Each row is a point. Each copy is the shape, with its points in the same order, stretched, turned, moved and blurred by noise. Is it also mirrored, or only turned?

Shape (7 x 3)
65,21,-3
-76,34,7
56,-16,23
6,3,32
91,-17,-45
-3,6,26
-29,-34,10
Copy 1 (7 x 3)
-61,-27,-44
31,69,-4
-62,-37,2
-37,3,2
-35,-81,-47
-21,14,-2
22,-4,29
Copy 1 is: mirrored
Copy 2 (7 x 3)
51,46,21
-57,5,31
67,13,9
14,1,26
80,68,-32
7,-5,15
2,-24,-19
Copy 2 is: only turned
Copy 3 (7 x 3)
49,11,-19
-54,42,18
30,-20,-31
-1,-2,-22
79,-27,1
-15,1,-11
-29,-31,17
Copy 3 is: mirrored

Shape (7 x 4)
-2,-18,-36,41
31,-8,-35,59
20,55,-29,-40
-27,3,18,23
70,-11,-52,-15
7,48,23,-13
-35,30,14,-34
Copy 1 (7 x 4)
-13,4,-3,-63
25,51,19,-58
50,-32,-33,32
-37,21,5,-3
62,-25,50,-46
23,10,-5,51
-19,-34,-20,40
Copy 1 is: mirrored
Copy 2 (7 x 4)
21,-37,-20,-21
52,-35,-2,-35
19,61,-18,-50
4,2,-1,25
24,0,12,-95
19,52,13,3
-20,50,-18,11
Copy 2 is: only turned
Copy 3 (7 x 4)
-62,-11,-7,14
-53,-15,-31,45
26,-44,-18,-37
-13,13,39,-1
-29,-17,-90,7
33,-9,28,-10
11,-9,58,-55
Copy 3 is: mirrored

Shape (9 x 6)
-12,-46,-18,-13,14,4
11,-11,-36,-5,10,-14
-11,13,-27,-2,3,-9
-1,11,-3,-23,-23,-2
-10,-6,16,12,-13,-9
-7,12,12,5,-8,36
-23,14,-13,-17,7,-7
20,10,95,0,9,15
-16,13,-14,-9,-1,-16
Copy 1 (9 x 6)
30,-36,-8,-23,32,-10
26,14,-18,-19,21,-29
-1,24,0,-11,18,-16
-14,0,20,3,-5,-34
-6,-10,-9,0,-16,7
3,-2,25,34,7,4
-8,17,18,-23,16,-12
17,-16,43,16,-74,28
-9,19,4,-19,7,-15
Copy 1 is: mirrored
Copy 2 (9 x 6)
27,13,36,-5,14,-14
23,3,-3,-8,34,-16
-5,9,-14,-7,22,-33
-11,-23,-11,-21,-7,-23
-8,-1,-6,25,-6,-6
-11,17,-10,-11,-23,7
-23,3,-5,-9,19,-32
-67,-8,10,32,-33,74
-17,4,-9,-4,18,-34
Copy 2 is: mirrored

Shape (12 x 8)
28,8,2,-30,10,-11,40,-18
-27,59,-43,42,16,-53,-39,17
36,7,17,14,-60,25,-30,3
21,20,14,-16,38,-16,41,-39
-11,11,-7,36,-56,14,-15,35
-8,63,24,-37,11,-44,28,-30
2,16,31,19,8,6,28,-61
-29,-28,-3,38,-53,34,-20,47
-2,8,53,-14,10,-25,-13,-36
-40,32,-57,41,-38,-56,6,9
-47,54,-30,39,-29,13,-32,30
-24,-12,-6,-11,-14,30,-27,-49
Copy 1 (12 x 8)
-3,0,12,-20,4,-19,52,-18
-28,43,-38,48,83,21,28,47
18,47,-12,12,-62,-13,-3,27
-23,-10,5,-13,-2,14,54,-37
4,40,5,9,-5,-12,-13,58
-52,5,14,30,-1,8,86,-4
-45,-16,-8,-11,-34,42,24,-31
3,27,18,-17,-3,-25,-66,43
-21,-9,-1,27,-15,21,6,-39
-20,-14,-15,11,69,-7,41,95
-51,59,-6,16,22,-6,-14,73
-46,-15,-36,-31,-23,-21,-31,-16
Copy 1 is: only turned
Copy 2 (12 x 8)
-25,-7,29,-15,24,-7,30,-14
48,2,-11,22,-8,-39,26,63
1,-50,7,10,-55,-11,-33,-24
-36,15,37,-2,29,5,49,6
16,-62,-30,14,-20,-25,-34,0
-21,-12,65,0,18,-29,29,53
-48,2,29,33,0,-2,27,8
8,-51,-55,9,-2,-12,-63,-18
-39,21,31,-3,-10,-7,-11,29
30,-37,-34,20,0,-83,14,31
43,-51,-2,48,-4,-23,-18,43
-10,7,36,45,0,-10,-34,-19
Copy 2 is: mirrored

Shape (14 x 9)
23,36,4,53,-27,4,-15,-43,2
-3,-11,41,-23,-32,-57,-6,25,22
29,6,47,-32,14,-25,-11,7,11
-1,38,2,-60,7,-10,-5,-61,-23
-24,-15,-6,-38,11,-43,-29,-8,-35
21,41,-23,88,24,46,5,-22,0
20,89,-40,58,3,9,11,1,-3
-30,17,4,-44,-20,26,11,-21,-22
29,-26,16,-14,-9,-47,22,27,-5
9,-17,-38,-65,-2,-19,-7,-31,4
5,52,-61,31,-3,13,-19,-40,13
-18,-26,27,-6,21,-67,25,17,50
28,44,-7,35,-16,26,16,-18,6
-19,3,-8,-93,2,14,-49,-9,-3
Copy 1 (14 x 9)
23,15,12,35,-26,34,-6,-36,21
23,20,-12,-4,-11,-7,-53,53,-3
16,-8,1,-37,23,22,-54,25,21
-4,-19,-28,-48,6,4,26,13,38
-10,38,-45,-36,27,-27,-13,30,-12
5,21,45,67,11,42,-4,-63,-21
-1,45,57,66,12,64,22,2,5
-22,-28,-16,-28,-31,13,24,18,-19
19,8,-32,20,31,2,-43,50,-7
52,-8,-41,-30,27,-14,32,41,-6
42,31,27,33,0,24,45,-14,-4
28,27,24,25,31,-53,-62,44,-10
17,-6,24,38,-18,47,10,-12,2
18,-17,-34,-93,-1,18,17,35,-23
Copy 1 is: mirrored
Copy 2 (14 x 9)
27,-15,4,49,-6,1,26,-52,51
-24,-9,1,-37,8,-76,42,23,25
-8,-17,33,-28,-5,-40,14,30,47
36,-4,48,-65,-21,15,-8,-49,22
1,-5,30,-46,-26,-53,-9,-20,-19
29,-4,19,95,7,30,-4,-9,35
61,20,-11,62,18,11,5,-19,62
-16,1,8,-45,-12,25,-15,-25,11
-1,-20,3,-17,-14,-42,46,54,5
21,-48,18,-58,-9,-19,-24,-14,-26
58,-13,-11,36,21,0,-29,-63,17
-31,-4,41,-35,41,-72,53,54,-14
26,-14,-4,40,0,26,23,-14,58
-12,-33,14,-82,-3,-18,-68,-22,7
Copy 2 is: only turned
Copy 3 (14 x 9)
45,18,-4,39,-6,36,-21,-50,4
6,-16,-5,-7,-38,-29,5,36,36
27,22,20,0,-11,-22,33,9,4
29,20,23,6,-11,-53,9,-60,-59
12,-14,-19,-6,11,-69,13,-10,-17
22,58,-9,25,42,73,-27,-41,6
39,56,-26,3,0,50,-55,-32,-6
-7,-7,47,2,15,-42,-22,-10,-43
1,14,-21,17,-20,-12,26,42,0
4,-17,-18,-19,-9,-24,29,-19,-45
30,19,-30,-11,1,51,-27,-63,-20
-43,11,-21,-18,-35,-24,25,33,60
21,38,9,24,-1,46,-21,-24,-15
24,-32,33,-48,15,-55,16,-10,-44
Copy 3 is: only turned

Shape (16 x 11)
1,-9,-15,-24,5,5,-26,9,7,-2,3
54,22,-1,5,4,13,-21,1,9,11,-15
-13,-11,-7,2,-6,-15,-5,8,-7,7,-16
21,21,2,4,15,10,-2,5,7,16,-14
-8,-12,-9,-13,0,8,-25,-95,10,28,-14
11,-12,-1,-3,8,-17,-25,8,10,-5,27
12,1,-1,-1,10,12,-7,3,8,1,4
30,-11,-20,17,-15,28,-23,8,2,-4,-4
-5,79,-18,-2,-12,-13,-21,9,9,-7,-15
-14,-4,15,-3,14,-9,-23,7,-14,7,0
-4,-15,-12,-10,2,-24,4,-18,0,53,-14
-1,-9,30,-13,16,-13,42,7,9,6,-11
5,29,-15,-4,12,-19,6,-8,-20,20,32
-16,-13,-19,-13,3,-23,-23,-37,-12,-15,-15
17,-14,17,-23,-13,10,-14,-7,-13,-6,-7
-7,-11,-5,31,-78,-9,-13,5,-25,-12,-6
Copy 1 (16 x 11)
15,9,-2,-8,1,-13,-8,13,-22,3,-1
4,-38,28,-17,-13,11,13,7,-47,17,34
13,1,-11,7,-15,-21,-5,10,11,18,-16
12,-34,14,-8,-11,13,20,9,-17,-4,10
-13,-43,-13,-37,2,-12,-53,-39,30,-9,-50
15,21,20,18,0,-7,-1,3,-34,18,-7
5,-11,11,1,3,8,14,7,-20,5,4
-26,-3,9,-12,6,-19,9,10,-23,45,32
-6,-16,26,-11,-69,-16,10,27,-32,-26,-2
21,4,-3,14,-4,3,-5,20,6,8,-39
33,-45,-15,8,-9,-37,-18,-14,5,4,-27
38,-6,-19,18,-7,22,35,-22,10,-7,-6
6,-24,23,41,-17,-3,-8,0,-14,-36,-15
3,16,-9,0,-17,-11,-52,-1,23,1,-21
-1,-3,-27,-9,6,16,0,0,-22,10,-10
-55,11,-35,18,-33,-51,-9,2,-14,75,-20
Copy 1 is: mirrored
Copy 2 (16 x 11)
8,14,-7,15,-11,16,2,-28,-10,-5,-13
-30,18,-1,9,-10,-12,1,-24,33,-1,6
3,-4,-19,9,4,-2,10,-2,-14,-13,-16
-23,6,4,0,11,2,3,-8,22,0,-4
29,-18,16,-57,-46,-11,-26,-1,23,-49,-21
1,0,-2,3,-11,-4,1,-16,-24,5,20
-5,1,0,1,3,8,2,-10,13,1,2
-2,13,-41,6,-8,6,8,-45,19,-1,15
-35,16,27,-10,7,18,46,2,4,-50,8
-8,-10,10,-5,8,-5,7,-27,-21,-2,-11
-3,2,-14,-5,-21,-11,-8,20,-17,-4,-50
5,-27,19,23,22,6,-4,36,11,25,-18
8,11,13,-29,1,-7,28,18,-17,23,-14
39,-5,6,-14,-9,-20,9,-10,-6,-37,-13
6,-10,6,10,-20,-13,5,-38,18,7,-16
7,-19,-61,-2,-21,-13,63,-28,0,-32,2
Copy 2 is: only turned
